Each row of a before or after table is a point. One or more steps were done to the points. Then noise was added and the rows were shuffled. The steps act on columns, c1 being the first. Write out the steps. A step turns or swaps two columns, mirrors them in a line or flattens them onto one, adds a multiple of one to another, or multiplies or shifts one. Angles are multiples of 10 degrees, from the lower column toward the higher: turns from -170 to 170, lines from 10 to 170 but not 90. Use the fewest steps. Two steps may share a column if one is a turn and the other turns, adds or multiplies; they go together, in the order done. Otherwise the lowest column goes first.

Before (9 x 2):
[[-64  43]
 [-13 -21]
 [ -2 -44]
 [-28  44]
 [ 69 -39]
 [  8  75]
 [ 67  -3]
 [-21  34]
 [ 26  19]]
After:
[[ -8 -12]
 [ -2 -15]
 [  5 -93]
 [-26  -2]
 [ 15 -27]
 [ 32 -97]
 [ 17 -52]
 [ -9 -69]
 [ -3  29]]
Steps: multiply c1 by 0.4; shift c2 by -50

Before (13 x 3):
[[ 22 -47 -33]
 [ 15 -30  27]
 [ -7 121  -2]
 [-62 -42  24]
 [-54 -49 -50]
 [-53  42  13]
 [-25  30  29]
 [ 24  58  28]
 [-33 -39  12]
 [ -7 -23  45]
 [ 35 -25  10]
 [ -7  -7  22]
 [-13   6 -23]]
After:
[[ 19  20   2]
 [ 36 -47  58]
 [ -4 -52   8]
 [-24 -25   6]
 [  5 -23  -5]
 [-41  18  38]
 [-51 -19  -7]
 [ 26  28  73]
 [ 11 -34  43]
 [  8  -2 -70]
 [ 68  -6 -13]
 [ 71  37 -90]
 [ 40 -24 -24]]
Steps: turn c1 and c2 by -150 degrees; turn c2 and c3 by 110 degrees

Before (8 x 4):
[[-52 -50 -58 -12]
 [-33 -55 -40 -21]
 [-55 -61 -13  -1]
 [ 15   7  35   0]
 [ 21  15  18   6]
 [ 25  15   9  48]
 [-55 -21 -36 -20]
 [ 30 -14   1   4]]
After:
[[ 54  39  -1  -1]
 [ 60  15  14 125]
 [-21 -45 -22 -56]
 [-12 -67 -32 -32]
 [-12 -30 -58  -4]
 [ 66  20  14  15]
 [  5 -54 -48 -49]
 [ 69  -1 -16  10]]
Steps: shift c1 by 40; mirror c2 and c3 in the line at 40 degrees; multiply c4 by 2.5

Before (12 x 6):
[[  76  -24  -31  -52  -35   25]
 [ -19   -4    2   14   -4  -39]
 [  23  -43   25  -45  -66   53]
 [ -39  -69   43   -1  -42   39]
 [  91   18   -1  -57  -74   28]
 [ -11  -41  -22    4  -21  -28]
 [  -6  -11   79   62  -22  -51]
 [ -45  -27    4   11  -37  -56]
 [  15   48  -38   44   24  -14]
 [  52   16  -26  -45 -104   54]
 [ -26  -15   59  -42  -17  -24]
 [ -65  -27   41  -13  -17  -33]]
After (12 x 6):
[[-16 -28 -59  79   1   1]
 [ 43 -87  47 -24 -50   2]
 [-21 -34  -1 -22  30  -2]
 [-30  -3 -13   4   4  -2]
 [ 14 -75  47  27  19   0]
 [-74 -23  13  40  19   1]
 [-35 -20  45  59   8   3]
 [ 66 -39  51 -31   7   2]
 [  4  35 -45 -36 -35   2]
 [ 83 -61  60   0 -39  -4]
 [-59 -47 -10   2  13  -4]
 [-46 -63   0  41  49   1]]
Steps: shift c1 by -10; turn c2 and c5 by -70 degrees; turn c3 and c4 by 90 degrees; multiply c6 by 0

Before:
[[-69 -55 -20   3 -45  15   1 -65]
 [-58 -11   5  87 -23  46  10 -47]
 [ 72  19  42 -20   5 -22  41 -23]
 [-63 -30  45  -7 -52 -49  33  -1]
 [ 21   8 -26 -22  51 -13 -14  42]
 [ 48 -28 -33  14  21  24 -74  19]
 [ 40  35 -45  40  13 -19 -54 -24]
 [ 60 -23  -1 -10  63 -45 -92   8]
 [  6 -14  31 -32 -55 -32  23  29]
 [-28  59 -10  27   8  92 -59 -23]]
After (10 x 8):
[[  0  65  25 -13  42 -11 -95  44]
 [-64  18 -28 -13  -7 -30 -52  10]
 [-43 -46   2  84 -44 -29  10 -60]
 [ 31  15  24 -14 -75  15  22  40]
 [-45 -53   7 -13 -12  10 -60 -95]
 [  6  14 -22 -28  30  36 -14  28]
 [ -9  54 -12   7   3  26 -74 -16]
 [ 48 -32 -19  63 -64 -55   1 -37]
 [-18  53  30 -53 -13 -31  40  13]
 [ 43 -40  34  37 -72 -18  35  45]]
Steps: turn c1 and c2 by 120 degrees; turn c1 and c4 by 50 degrees; add -0.3 times c7 to c3; shift c5 by -20; turn c6 and c8 by -70 degrees

Before (12 x 9):
[[  2   8   0 -66  31 -11 -27 -39  38]
 [-42 -34  -9  -8  33  -9  30  -4  18]
 [-47 -19   3  -3 -16   9  -8 -23   4]
 [-22  -8 -71  -9  12  24  34 -26   3]
 [ 44 -31  76   2   3  -2 -37  11  46]
 [ 50  43  14 -19  27  55  27 -39   5]
 [-38 -16  -8  40  13  -3 -10  42  33]
 [-18   3 -65 -17  36  20 -29 -39   0]
 [  6  13   8  18   9  -7   2 -42   9]
 [ -1  -3 -45 -26  -7 -15  23  29  30]
 [-12 -47  38   3  34  -2 -18 -49 -51]
 [-32  17  21 -53  -5 -19 -14 -28 -19]]
After:
[[ -36    1   11  -37    9   -3  -18   43   26]
 [   6    3   -8  -14   11   -9  -13  -42    9]
 [ -18    6 -119   -6   36   25   32  -14  -20]
 [ -46   -4   -8   -3  -19   10    8  -23   -2]
 [ -21    2 -121   28   11   32  -19    1   26]
 [  50    6    0   32   34   73   -8  -41   24]
 [ -41    4  -15   25   26  -12  -17   -1   39]
 [ -32   -1   16   32   -2  -24   45  -35  -29]
 [ -13    4   30  -14   26   -3   12  -60  -63]
 [  44    0  121  -26   -3   -3   28  -17   19]
 [   0    0  -53   35   -8  -19    0   42   47]
 [   2    5  -21   34   32  -14   62  -37   19]]
Steps: flatten c2 and c5 onto the line at 80 degrees; turn c3 and c8 by -20 degrees; multiply c3 by 1.6; add 0.7 times c7 to c9; turn c4 and c7 by -140 degrees; multiply c6 by 1.3

Before:
[[-39  28 -10 -83 -72  -6 -62 -25 -43   5  33]
 [-21   3 -26   6 -13  43 -49  21 -21  -3 -35]
 [-46 -11  32 -34   8  -8  -5   9 -32  56  36]
 [ 52 -49 -16  66  22   0 -17 -10  21 -19  -1]
 [ 35  43 -32  -8  -4  65   1 -38 -30 -37 -43]
 [-19  53   8 -73  19  61 -61 -22 -20  -3  13]
 [  0 -64  52 -65  -2  21 -21  18 -47  42  14]
 [-18  27  27 -39 -22  37 -33 -27 -17 -15 -14]
 [  5   0 -54 -15  35  37 -23 -58 -28  -7 -45]
 [ 32 -41  27 -50  29 -36 -24  59   3  37   9]
 [ 19 -62   6  38  74 -26 -13  44  -4 -83 -23]
 [ 33   7 -59  13  -3  27  52 -23   2  -4 -31]
 [ 11 -78 -20  12  47  30  -2  29  41 -55  -9]
 [ -8   4  -8 -10  -5  21 -16 -40  19 -14 -61]]
After, 14 rows:
[[ -24   52   28   17  -26    3   -9  -22  -20   28  -78]
 [ -23   -5  -56   29   -3   13   43   28   -1 -102 -101]
 [  40  -63    5  -28   70   29   -3   19   -8  -77  -89]
 [  59   11   28  -67   36    7  -30   34    0   78  -50]
 [ -59   23  -49   12   41   26   15    4  -22  -85 -112]
 [  24   44   48  -51   -2   67   51   -4  -45  115  -40]
 [ -19  104    7   29   24   -2  -24  -22  -26   14  -48]
 [   5   25   33  -31    2    2   42  -42  -22  103  -19]
 [  21  -26  -26  -15   49   79  -59   15   44  -81  -73]
 [  -9  -73  -13   11   25   34  -50   50   20  -40  -59]
 [ -36   25  -12   17  -10    8  -38   -9   17  -25 -119]
 [ -41   45  -35   65   -3   12   50   38  -42  -83  -97]
 [  25    9  -33   28  -20   28  -23  -19  -17  -40  -98]
 [ -29   73  -11  -23  -75  -28    7  -35  -36   -9  -28]]
Steps: swap c1 and c8; turn c2 and c6 by -50 degrees; turn c2 and c4 by 60 degrees; add 1.5 times c3 to c10; add -1.5 times c9 to c7; shift c11 by -60

Before:
[[-11   6 -10 -14  -3  -3  -7 -14 -11 -18  17  29]
 [-18  17 -17  -8   1 -13 -10   6   9  12   7  23]
 [ 19 -27 -27  -8  60 -31 -23  16   5 -14  -2 -36]
 [  2  16   1  -2   8  -3  -4 -14  22  -8  39   9]
 [-13   9  -3  15   8  13 -17  16  10 -33 -16 -12]
 [ 32  -4 -32  16  52 -38  24   4   7 -24   8 -37]
 [  7   9  -1  -6  -3   0  -8  15 -13  -2  23  -4]
 [ -3  -4  11 -10  -1  -2 -13  24  14 -16 -12  30]
 [ 10  31   2 -12  -5   4 -19 -18   1   8   1  40]
 [ -1 -10  -1  -3 -11 -14 -15   1  13 -14 -13 -13]]
After, 10 rows:
[[ 29  34 -27 -11 121 -20  16  13 -23 -13  -3  34]
 [ 36  38 -34  16 105   1 -31   2  -6  -8   9  46]
 [  5   2   9  -8  -2   0 -10  25 -42  31 -12 -13]
 [  7  13   4  -4 -24  -6  -7  -1 -41   3 -17  19]
 [ -2 -15  -4  13  20   9   0  17 -36  19 -15  27]
 [ -1   1  -9 -13  -6   8  21 -15  27  35  17  -9]
 [ 21 -10   2 -12  -7  31  16 -18 -12  22   0 -39]
 [-13  12 -19  -5   5  21  -6   7 -31   4   9 -29]
 [ 11  -1   5  -2  16  18 -30 -13 -61  12  40   0]
 [ 15   0  -2  -7  -6   6  26  10  29  -1  24   4]]
Steps: shift c1 by 10; turn c2 and c6 by 100 degrees; multiply c5 by 2; multiply c9 by 3; turn c7 and c9 by 150 degrees; turn c10 and c12 by -140 degrees

Before (10 x 14):
[[  8  23 -38  24 -44 -43  -6 -27  17 -32  20 -40 -27 -31]
 [ 15 -37  -6 -19 -19 -13   3  56  16 -34 -17 -14  42   5]
 [ 31 -19   0 -28   3 -12 -35  11  34 -38  28  18  17 -27]
 [ 45 -21  -9  -8  -3  -7 -17 -12  40  -4  20   7  57 -11]
 [-28  -6  17  23 -16  29   5 -27 -24  32  27   5 -37  13]
 [ 15  14  19  54  18  27  -7 -18   3   4  37   0 -29  13]
 [ 10  16  25  30  -9  -4  33 -35 -14   3  16  28 -45  15]
 [-23  33  28   6 -20  19  17 -21   6 -35   2   7   0  14]
 [-32  -6 -32 -19  -6 -26  34  37  50 -34 -25 -11  20 -20]
 [ 21 -44 -12 -30  -1  14  -8   9  46 -30 -23  -3  16  19]]
After, 10 rows:
[[-18  11  19 -27 -16  21  29 -21   5 -32   4  19   0  23]
 [-13   5  -8 125 -26  26  24 -15   2   7  39   6 -36 -16]
 [ 27   3 -36 -37  23 -12   0   9  38 -42  24   9  18 -26]
 [ 13  -5  36 -50  11 -26 -33  33  56 -37 -25 -13  22  36]
 [ 34 -13  -7 -47 -49 -45 -35 -27  19 -32  14 -15 -30  -4]
 [ 18  -4 -14 -14   5  -7  -8 -14  37  -4  21  -4  53 -46]
 [-10  14  32  30 -31  -4  22 -33 -15   1  20  26 -42 -14]
 [-19  -2   3   6 -24  26  15 -29 -23  33  24   1 -38  27]
 [-17 -17  -8 -47  23  13  -9  15  47 -28 -15 -19  19 -24]
 [  0 -18   3 -67   3 -11  -4  53  13 -37 -22 -27  51 -12]]
Steps: mirror c1 and c14 in the line at 140 degrees; flatten c2 and c12 onto the line at 60 degrees; swap c3 and c7; turn c4 and c5 by -50 degrees; multiply c4 by 2.5

Before:
[[  15  -19  -23   10  -15    1  -68   33   49   51  -21  -75  -36    5
    12   81  -39  -44    6  -12]
 [-106  -57  -42    3    2   44   -6  -23   54   79  -34  -14   93  -58
    33    8  -21   -7   34   28]
 [ -25  -35  -75  -19   26  -48   16  -17   14   69  -40  -19   20   27
     1  -50   65  -32  -49   49]
 [  -8   18   -1  -10    8  -42  -25  -15  -23   28   -1  -69   93   -8
    -9  -52   11   -2  -47  -49]
 [  24   -5   27  -34  -53  -29   36  -43  -17   30   48   48   33  -28
   -77    0   19  -44  -31  -14]
 [  11  -46  -21  -36   -8    6  -27   20   37    0    2  -33   -4   -9
    38  -83    5  -16  -73  -83]
 [  35   34   12  -49   15  -40   37  -23   -7    0  -59   22   24  -22
     1    5  -33   14   42   54]
 [ -28  121   12   -2  -50   33   16   37  -14  -36  -38  -24   67  -93
    29  -23   20   43   -7   39]
 [ -26   95    6   52  -30  -28  -34   -3   21   22   11  -53    1  -21
   -12  -72   -2    8   58   49]]
After, 9 rows:
[[ 10  -7 -31   5 -21  -6 -76   4  51  52  45 -56 -26  13   7  78 -41 -42
   23 -15]
 [-48 -19 -41  16   6  52  -6  41  55  77  -7 -20  95 -61  27  16 -22 -10
   34  13]
 [-12  27   7  47 -46  11 -51 -14  21  28   8 -46   7  -9 -16 -71  -1   5
   29  82]
 [ -7  13  -8  -8  15 -58 -43  10 -19  31 -13 -65  92  -7  -7 -60   7   0
  -35 -43]
 [ 15  -9  14 -22 -58 -36  32 -31 -16  37 -58  34  26 -24 -73  14  22 -40
  -30  -4]
 [ 12 -21 -26 -44 -15 -40 -30   2  37   1   3 -27  -6 -14  44 -86   4 -18
  -22 -93]
 [-14 -16 -76  -5  25  -6   0  48  20  59 -11 -25  29  22  -3 -58  66 -40
  -80  41]
 [ 15  12  10 -41  25   7  25  71  -2  -5 -18   0  18 -21  -1   1 -38  10
    9  82]
 [ -5  36   8 -17 -45  52   2  19 -11 -30  54 -29  72 -96  30 -20  24  53
  -13   5]]
Steps: multiply c1 by 0.4; multiply c2 by 0.4; turn c4 and c8 by 20 degrees; turn c8 and c11 by 110 degrees; turn c6 and c20 by -40 degrees; turn c19 and c20 by 30 degrees; multiply c7 by 0.7; turn c7 and c12 by -20 degrees
